Rows are points. The points of each table are mixes of a few directions, plus a little noise. Count the directions of each table, and those that both share. Where both have some left over, give the other angles between the two spaces (their principal angles), to ten degrees, smallest first.

First (6 x 2):
array([[-0.59,  0.54],
       [-0.02,  0.02],
       [ 0.27, -0.25],
       [ 0.10, -0.09],
       [ 0.01,  0.00],
       [ 0.23, -0.21]])
Second (6 x 2):
array([[ 0.17,  0.18],
       [-0.16, -0.17],
       [-0.51, -0.56],
       [ 0.18,  0.20],
       [ 0.13,  0.14],
       [ 0.18,  0.20]])
Directions: first 1, second 1, shared 0; angles 90

First (6 x 6):
array([[ 0.32, -0.18,  0.32,  0.45, -0.27,  0.50],
       [-0.19,  0.31, -0.20, -0.63,  0.08, -0.48],
       [-0.39, -0.21, -0.31,  0.51,  0.02,  0.13],
       [ 0.03,  0.07, -0.01, -0.37,  0.37, -0.32],
       [ 0.15,  0.02,  0.14,  0.04, -0.20,  0.16],
       [ 0.08,  0.00,  0.06, -0.01,  0.00,  0.02]])
Second (8 x 6):
array([[ 0.15,  0.11,  0.10, -0.37,  0.19, -0.21],
       [ 0.25,  0.07,  0.17, -0.45,  0.40, -0.29],
       [ 0.10,  0.10,  0.06, -0.28,  0.09, -0.16],
       [-0.35,  0.07, -0.24,  0.36, -0.69,  0.29],
       [ 0.02,  0.08,  0.01, -0.16, -0.03, -0.07],
       [-0.27, -0.02, -0.18,  0.38, -0.47,  0.27],
       [-0.19, -0.15, -0.12,  0.49, -0.21,  0.28],
       [ 0.28, -0.26,  0.19,  0.03,  0.72, -0.10]])
Directions: first 3, second 2, shared 2

First (11 x 11):
array([[ 0.42,  0.47, -0.08,  0.17, -0.30,  0.01,  0.23, -0.04, -0.15,
         0.11,  0.12],
       [ 0.24,  0.39, -0.07, -0.06, -0.09, -0.17,  0.14,  0.08,  0.02,
         0.02, -0.13],
       [-0.65, -0.66,  0.10, -0.36,  0.52, -0.12, -0.34,  0.12,  0.29,
        -0.19, -0.29],
       [-0.16, -0.38,  0.07,  0.17,  0.00,  0.27, -0.11, -0.15, -0.09,
         0.02,  0.25],
       [-0.03, -0.14,  0.02,  0.13, -0.05,  0.16, -0.03, -0.09, -0.08,
         0.03,  0.17],
       [ 0.19,  0.05,  0.00,  0.29, -0.25,  0.25,  0.09, -0.16, -0.21,
         0.11,  0.33],
       [ 0.00, -0.09,  0.02,  0.10, -0.05,  0.12, -0.01, -0.07, -0.06,
         0.03,  0.13],
       [ 0.71,  1.00, -0.17,  0.06, -0.41, -0.24,  0.40,  0.09, -0.10,
         0.12, -0.10],
       [-0.52, -0.17,  0.02, -0.73,  0.64, -0.61, -0.24,  0.39,  0.52,
        -0.27, -0.80],
       [-0.01, -0.02,  0.00,  0.00,  0.01,  0.01, -0.01,  0.00,  0.00,
         0.00,  0.01],
       [-0.19, -0.45,  0.08,  0.21, -0.01,  0.32, -0.13, -0.18, -0.12,
         0.03,  0.32]])
Second (11 x 11):
array([[-0.07, -0.11, -0.29, -0.06, -0.01,  0.11,  0.21, -0.32, -0.21,
         0.24,  0.22],
       [-0.14, -0.16, -0.05, -0.06, -0.19,  0.01, -0.48,  0.40, -0.03,
         0.18,  0.44],
       [ 0.14,  0.03,  0.40,  0.02,  0.26,  0.15,  0.28,  0.23,  0.27,
        -0.58, -0.49],
       [-0.05, -0.02, -0.25, -0.08, -0.08, -0.02,  0.02, -0.15, -0.15,
         0.27,  0.21],
       [-0.12, -0.18,  0.10,  0.31, -0.21, -0.01, -0.51, -0.08, -0.08,
         0.20,  0.31],
       [ 0.38,  0.67, -0.18, -0.07, -0.40, -0.34, -0.14,  0.38, -0.03,
         0.24,  0.13],
       [ 0.12, -0.13,  0.33,  0.56,  0.10,  0.32,  0.38, -0.72, -0.08,
        -0.25, -0.25],
       [-0.25, -0.11, -0.26, -0.54,  0.26, -0.19,  0.05,  0.21,  0.11,
         0.03, -0.13],
       [-0.12, -0.22,  0.31,  0.09,  0.05,  0.07, -0.35,  0.33,  0.17,
        -0.23, -0.01],
       [ 0.13,  0.16, -0.57, -0.41,  0.02,  0.15,  0.72, -0.22, -0.27,
         0.25,  0.18],
       [-0.02,  0.08,  0.45,  0.24,  0.20, -0.25, -0.17, -0.08,  0.30,
        -0.35, -0.62]])
Directions: first 2, second 5, shared 2

First (9 x 18):
array([[-0.39, -0.17, -0.49,  0.02,  0.34,  0.42,  0.00,  0.11,  0.09,
        -0.47,  0.17,  0.18, -0.03,  0.08,  0.07,  0.29, -0.58, -0.16],
       [ 0.01, -0.23, -0.16, -0.03,  0.12,  0.20,  0.26,  0.02, -0.35,
        -0.23,  0.05, -0.13,  0.16, -0.24, -0.06,  0.03,  0.21, -0.34],
       [ 0.35,  0.27, -0.24,  0.39, -0.14,  0.05, -0.21,  0.11,  0.10,
         0.32, -0.15, -0.14, -0.11,  0.13, -0.01,  0.04, -0.22, -0.11],
       [-0.34, -0.06,  0.41,  0.20, -0.13,  0.31, -0.17,  0.24, -0.59,
        -0.36,  0.38,  0.31,  0.35,  0.10,  0.22, -0.09,  0.37, -0.11],
       [-0.20, -0.09,  0.71, -0.45, -0.08, -0.26,  0.23, -0.06, -0.19,
        -0.17,  0.14, -0.09,  0.17, -0.19,  0.00, -0.18,  0.52,  0.43],
       [ 0.26, -0.39, -0.34, -0.20,  0.25, -0.42,  0.45, -0.56,  0.21,
        -0.25, -0.21, -0.48, -0.13, -0.23, -0.44, -0.21,  0.26,  0.14],
       [ 0.23,  0.01, -0.57,  0.36,  0.01, -0.27, -0.37, -0.38,  0.56,
         0.36, -0.27,  0.34, -0.36,  0.39, -0.11, -0.09, -0.31, -0.13],
       [ 0.23,  0.33,  0.17, -0.01, -0.27, -0.01, -0.19,  0.23,  0.00,
         0.73, -0.19,  0.19, -0.02, -0.02,  0.21,  0.09, -0.02, -0.29],
       [-0.15,  0.33,  0.51, -0.28, -0.10, -0.02,  0.00,  0.30,  0.16,
         0.07,  0.07, -0.18, -0.02, -0.03,  0.13,  0.13, -0.25,  0.57]])
Second (8 x 18):
array([[ 0.20,  0.28,  0.01,  0.22, -0.12,  0.05, -0.23,  0.03,  0.17,
         0.24, -0.21, -0.12,  0.09,  0.09,  0.04, -0.04,  0.14, -0.17],
       [ 0.02,  0.06, -0.24,  0.50,  0.13, -0.01,  0.03,  0.09,  0.04,
         0.40,  0.19,  0.15,  0.30, -0.03,  0.18,  0.06, -0.29, -0.31],
       [ 0.31, -0.30, -0.36,  0.29, -0.21, -0.16,  0.52,  0.17, -0.17,
        -0.39,  0.26,  0.12, -0.42,  0.20,  0.31, -0.06, -0.32, -0.08],
       [ 0.02, -0.10,  0.44, -0.17,  0.09, -0.11, -0.57,  0.10, -0.51,
         0.11,  0.03,  0.45,  0.39,  0.14,  0.19, -0.36,  0.42, -0.01],
       [-0.11,  0.16,  0.09,  0.13, -0.32, -0.14, -0.26,  0.05,  0.07,
         0.23,  0.02,  0.06, -0.21,  0.15, -0.25, -0.12,  0.11,  0.06],
       [-0.57, -0.37, -0.17, -0.70,  0.34,  0.24,  0.82,  0.11,  0.07,
        -0.86,  0.23, -0.45, -0.15, -0.44, -0.19,  0.35, -0.32,  0.21],
       [ 0.18,  0.17,  0.18, -0.18, -0.12, -0.09, -0.27, -0.76,  0.31,
         0.34, -0.45, -0.03, -0.42,  0.02, -0.44,  0.15,  0.17,  0.54],
       [-0.05,  0.10,  0.04, -0.09,  0.21,  0.20, -0.04,  0.20,  0.02,
        -0.06, -0.07, -0.19,  0.41, -0.13,  0.16,  0.02,  0.09, -0.24]])
Directions: first 6, second 6, shared 1; angles 30, 40, 60, 70, 70

First (9 x 32):
array([[ 0.02,  0.01, -0.30, -0.59, -0.32, -0.02,  0.20, -0.58,  0.22,
        -0.07,  0.00, -0.34, -0.56,  0.35,  0.01, -0.26, -0.19,  0.32,
        -0.21,  0.21,  0.17, -0.11, -0.03, -0.64,  0.26, -0.45,  0.09,
        -0.10,  0.12,  0.23, -0.39, -0.04],
       [-0.02,  0.00,  0.30,  0.58,  0.32,  0.03, -0.21,  0.59, -0.22,
         0.07, -0.01,  0.33,  0.56, -0.36,  0.01,  0.25,  0.19, -0.31,
         0.21, -0.21, -0.17,  0.11,  0.03,  0.63, -0.27,  0.45, -0.09,
         0.11, -0.11, -0.23,  0.39,  0.04],
       [ 0.00,  0.00,  0.03,  0.07,  0.04, -0.01, -0.03,  0.07, -0.03,
         0.00,  0.00,  0.04,  0.06, -0.04,  0.00,  0.03,  0.02, -0.04,
         0.03, -0.02, -0.02,  0.01,  0.00,  0.08, -0.03,  0.05, -0.01,
         0.01, -0.02, -0.03,  0.05,  0.01],
       [ 0.03,  0.00, -0.39, -0.74, -0.40, -0.03,  0.25, -0.73,  0.28,
        -0.08,  0.02, -0.42, -0.71,  0.44,  0.00, -0.32, -0.24,  0.40,
        -0.27,  0.26,  0.22, -0.14, -0.04, -0.80,  0.33, -0.58,  0.11,
        -0.14,  0.14,  0.30, -0.49, -0.05],
       [ 0.01,  0.00, -0.02, -0.03, -0.01,  0.00,  0.02, -0.04,  0.02,
         0.00, -0.01, -0.02, -0.03,  0.03,  0.00, -0.02, -0.02,  0.03,
        -0.02,  0.00,  0.01, -0.02,  0.00, -0.04,  0.01, -0.03,  0.01,
         0.00,  0.00,  0.01, -0.02,  0.00],
       [ 0.00,  0.00, -0.08, -0.14, -0.08, -0.01,  0.05, -0.14,  0.05,
        -0.02,  0.01, -0.08, -0.13,  0.08,  0.01, -0.06, -0.05,  0.07,
        -0.06,  0.06,  0.05, -0.03, -0.01, -0.17,  0.07, -0.11,  0.02,
        -0.03,  0.03,  0.06, -0.09, -0.01],
       [-0.02, -0.01,  0.43,  0.82,  0.44,  0.04, -0.29,  0.81, -0.32,
         0.10, -0.01,  0.45,  0.79, -0.49,  0.00,  0.36,  0.27, -0.45,
         0.30, -0.29, -0.25,  0.15,  0.04,  0.88, -0.36,  0.62, -0.12,
         0.16, -0.16, -0.32,  0.54,  0.06],
       [ 0.03,  0.00, -0.30, -0.57, -0.31, -0.04,  0.20, -0.57,  0.22,
        -0.07,  0.01, -0.33, -0.54,  0.34,  0.00, -0.24, -0.19,  0.31,
        -0.21,  0.20,  0.16, -0.11, -0.03, -0.62,  0.25, -0.44,  0.09,
        -0.11,  0.11,  0.23, -0.38, -0.03],
       [-0.03,  0.00,  0.31,  0.60,  0.33,  0.04, -0.20,  0.60, -0.23,
         0.07, -0.01,  0.34,  0.58, -0.36,  0.00,  0.26,  0.20, -0.32,
         0.21, -0.22, -0.18,  0.12,  0.03,  0.65, -0.27,  0.47, -0.09,
         0.12, -0.11, -0.24,  0.40,  0.03]])
Second (9 x 32):
array([[-0.14,  0.37, -0.18,  0.05, -0.03,  0.13, -0.02,  0.01, -0.09,
         0.15,  0.08,  0.01,  0.11,  0.14,  0.00,  0.10, -0.08, -0.11,
        -0.16,  0.11,  0.10,  0.12,  0.15, -0.21,  0.08, -0.05, -0.01,
        -0.18, -0.05,  0.15, -0.01, -0.24],
       [-0.09, -0.30,  0.17, -0.17,  0.08, -0.09,  0.24, -0.01,  0.10,
        -0.08,  0.38, -0.73,  0.00,  0.12,  0.02,  0.06,  0.04, -0.43,
        -0.18,  0.11,  0.06,  0.07,  0.21,  0.30, -0.10,  0.21, -0.20,
         0.07, -0.25,  0.06, -0.02,  0.01],
       [ 0.02, -0.23,  0.35, -0.09, -0.09,  0.26,  0.11,  0.03,  0.33,
        -0.17,  0.18, -0.41,  0.08,  0.01,  0.24,  0.08, -0.15, -0.16,
         0.09, -0.36, -0.02,  0.29, -0.03,  0.15, -0.07,  0.16, -0.24,
         0.07, -0.08,  0.32,  0.19,  0.08],
       [ 0.02, -0.36, -0.16,  0.06,  0.24, -0.09, -0.16, -0.26,  0.08,
        -0.05, -0.37,  0.79, -0.28, -0.19, -0.08, -0.12,  0.05,  0.43,
         0.37,  0.03, -0.10, -0.10, -0.39, -0.25,  0.19,  0.11,  0.30,
         0.29,  0.29, -0.25, -0.13,  0.47],
       [ 0.21, -0.37,  0.34, -0.05, -0.13,  0.14, -0.04,  0.10,  0.38,
        -0.38, -0.23,  0.16,  0.01, -0.29,  0.35, -0.16, -0.03,  0.44,
         0.46, -0.49, -0.24,  0.33, -0.48,  0.18, -0.06, -0.01, -0.07,
         0.32,  0.20,  0.15,  0.16,  0.19],
       [ 0.68, -0.14,  0.29, -0.64,  0.08, -0.64, -0.19, -0.02, -0.36,
         0.48,  0.75, -0.41, -0.17, -0.44, -0.52, -0.21,  0.08, -0.77,
        -0.63,  0.24,  0.26, -0.97,  0.61,  0.32, -0.71,  0.11, -0.03,
        -0.70, -0.28, -0.36,  0.63,  0.21],
       [-0.44,  0.56, -0.54,  0.29, -0.07, -0.09,  0.16,  0.25, -0.30,
        -0.13, -0.28, -0.04,  0.23,  0.31,  0.12, -0.01,  0.26,  0.36,
        -0.06,  0.49, -0.11,  0.39, -0.05,  0.00,  0.29, -0.38,  0.07,
         0.19, -0.02, -0.06, -0.59, -0.71],
       [-0.05,  0.17, -0.13,  0.51, -0.07,  0.07, -0.11, -0.06, -0.25,
         0.13, -0.59,  0.57, -0.09,  0.20, -0.30,  0.12,  0.01,  0.29,
         0.14, -0.12, -0.04, -0.56, -0.04, -0.17,  0.17, -0.20,  0.23,
         0.02,  0.19, -0.35, -0.24,  0.18],
       [-0.22,  0.30, -0.15,  0.04,  0.00,  0.31,  0.00, -0.05,  0.11,
         0.06,  0.07,  0.06,  0.12,  0.15,  0.16,  0.14, -0.17, -0.05,
        -0.03, -0.01,  0.08,  0.42,  0.02, -0.32,  0.19,  0.05, -0.05,
        -0.07, -0.01,  0.34,  0.00, -0.19]])
Directions: first 1, second 6, shared 0; angles 70

First (8 x 32):
array([[-0.13, -0.23,  0.26,  0.05, -0.12,  0.02,  0.18, -0.05, -0.55,
        -0.11, -0.29,  0.31,  0.27,  0.23,  0.02,  0.14, -0.08, -0.72,
         0.00, -0.12,  0.18,  0.16,  0.48,  0.13, -0.09, -0.46, -0.14,
         0.06,  0.04,  0.08, -0.11, -0.04],
       [ 0.05,  0.20, -0.21,  0.00,  0.09, -0.08, -0.07,  0.03,  0.41,
        -0.03,  0.23, -0.25, -0.10, -0.23, -0.05, -0.02,  0.19,  0.48,
        -0.01,  0.09, -0.03, -0.09, -0.21, -0.09,  0.03,  0.34,  0.05,
         0.04,  0.02, -0.14,  0.09,  0.09],
       [-0.06, -0.26,  0.28, -0.01, -0.11,  0.11,  0.08, -0.04, -0.52,
         0.05, -0.30,  0.33,  0.12,  0.31,  0.07,  0.01, -0.26, -0.61,
         0.02, -0.12,  0.03,  0.11,  0.25,  0.11, -0.03, -0.44, -0.06,
        -0.06, -0.03,  0.19, -0.11, -0.13],
       [ 0.02, -0.16,  0.16, -0.04, -0.05,  0.11, -0.02, -0.02, -0.27,
         0.14, -0.17,  0.19, -0.04,  0.22,  0.07, -0.09, -0.26, -0.26,
         0.02, -0.06, -0.09,  0.03, -0.02,  0.05,  0.02, -0.22,  0.01,
        -0.12, -0.07,  0.18, -0.06, -0.13],
       [ 0.25,  0.35, -0.41, -0.11,  0.20,  0.01, -0.35,  0.08,  0.89,
         0.26,  0.45, -0.48, -0.52, -0.32,  0.00, -0.29,  0.03,  1.21,
         0.00,  0.19, -0.36, -0.27, -0.88, -0.22,  0.18,  0.75,  0.25,
        -0.16, -0.11, -0.06,  0.18,  0.02],
       [-0.19, -0.06,  0.09,  0.13, -0.08, -0.14,  0.27, -0.03, -0.31,
        -0.34, -0.12,  0.11,  0.41, -0.04, -0.09,  0.30,  0.28, -0.54,
        -0.02, -0.07,  0.35,  0.16,  0.63,  0.09, -0.15, -0.26, -0.19,
         0.25,  0.16, -0.16, -0.05,  0.14],
       [ 0.15, -0.24,  0.23, -0.16, -0.03,  0.29, -0.21, -0.02, -0.27,
         0.46, -0.22,  0.26, -0.34,  0.42,  0.18, -0.35, -0.65, -0.11,
         0.05, -0.06, -0.39, -0.06, -0.45,  0.03,  0.14, -0.23,  0.15,
        -0.37, -0.23,  0.42, -0.08, -0.32],
       [-0.09,  0.40, -0.40,  0.14,  0.11, -0.33,  0.12,  0.05,  0.63,
        -0.43,  0.41, -0.47,  0.20, -0.59, -0.21,  0.29,  0.75,  0.55,
        -0.06,  0.14,  0.31, -0.03,  0.20, -0.11, -0.10,  0.52, -0.09,
         0.37,  0.23, -0.50,  0.15,  0.37]])
Second (9 x 32):
array([[ 0.38, -0.22,  0.19,  0.16,  0.32,  0.11, -0.16,  0.17,  0.24,
         0.05, -0.37,  0.23,  0.08,  0.13,  0.15,  0.12, -0.29, -0.08,
         0.02, -0.12,  0.31,  0.05,  0.70, -0.12, -0.44,  0.15, -0.08,
        -0.09, -0.08,  0.21, -0.51, -0.48],
       [ 0.25, -0.41,  0.43,  0.15,  0.46,  0.18, -0.14, -0.14,  0.18,
        -0.24,  0.04,  0.17,  0.20, -0.07, -0.10,  0.11, -0.28, -0.29,
        -0.18,  0.17,  0.28,  0.54,  0.54,  0.07, -0.54, -0.27,  0.05,
        -0.05,  0.12,  0.34, -0.26, -0.17],
       [-0.50,  0.32, -0.30, -0.17, -0.54, -0.20,  0.29, -0.10, -0.46,
        -0.01,  0.24, -0.19, -0.04, -0.03, -0.10, -0.09,  0.40, -0.04,
         0.07,  0.01, -0.32, -0.23, -0.67,  0.12,  0.59, -0.17, -0.02,
         0.16,  0.07, -0.34,  0.55,  0.52],
       [-0.31,  0.22, -0.20, -0.21, -0.12, -0.02,  0.00, -0.32,  0.13,
        -0.07,  0.82, -0.45, -0.27, -0.35, -0.29, -0.31,  0.24,  0.49,
        -0.13,  0.39, -0.50,  0.12, -1.22,  0.12,  0.43, -0.09,  0.28,
        -0.01,  0.13, -0.11,  0.72,  0.63],
       [-0.01,  0.14, -0.15,  0.02, -0.23, -0.09,  0.09,  0.22, -0.19,
         0.15, -0.43,  0.13,  0.03,  0.21,  0.19,  0.10,  0.06, -0.08,
         0.16, -0.29,  0.09, -0.36,  0.26, -0.08,  0.13,  0.18, -0.17,
         0.04, -0.13, -0.16, -0.18, -0.20],
       [ 0.23, -0.11,  0.09,  0.09,  0.19,  0.07, -0.11,  0.11,  0.15,
         0.05, -0.21,  0.12,  0.03,  0.08,  0.11,  0.07, -0.17,  0.00,
         0.02, -0.08,  0.17,  0.00,  0.38, -0.07, -0.24,  0.12, -0.03,
        -0.08, -0.06,  0.11, -0.31, -0.29],
       [-0.19, -0.04,  0.07,  0.01, -0.12, -0.04,  0.14, -0.10, -0.28,
        -0.14,  0.03,  0.05,  0.14,  0.01, -0.07,  0.05,  0.09, -0.32,
        -0.02,  0.02,  0.03,  0.11,  0.06,  0.10,  0.05, -0.27, -0.04,
         0.10,  0.08, -0.05,  0.12,  0.17],
       [-0.24,  0.33, -0.36, -0.18, -0.30, -0.10,  0.03, -0.06,  0.04,
         0.13,  0.39, -0.33, -0.29, -0.13, -0.07, -0.23,  0.25,  0.50,
         0.04,  0.09, -0.42, -0.26, -0.93,  0.00,  0.51,  0.18,  0.13,
         0.01, -0.03, -0.24,  0.48,  0.37],
       [ 0.41, -0.25,  0.23,  0.18,  0.32,  0.11, -0.15,  0.20,  0.20,
         0.06, -0.49,  0.30,  0.12,  0.18,  0.18,  0.18, -0.31, -0.18,
         0.03, -0.19,  0.38,  0.05,  0.87, -0.12, -0.48,  0.14, -0.12,
        -0.09, -0.10,  0.21, -0.60, -0.55]])
Directions: first 2, second 3, shared 1; angles 80
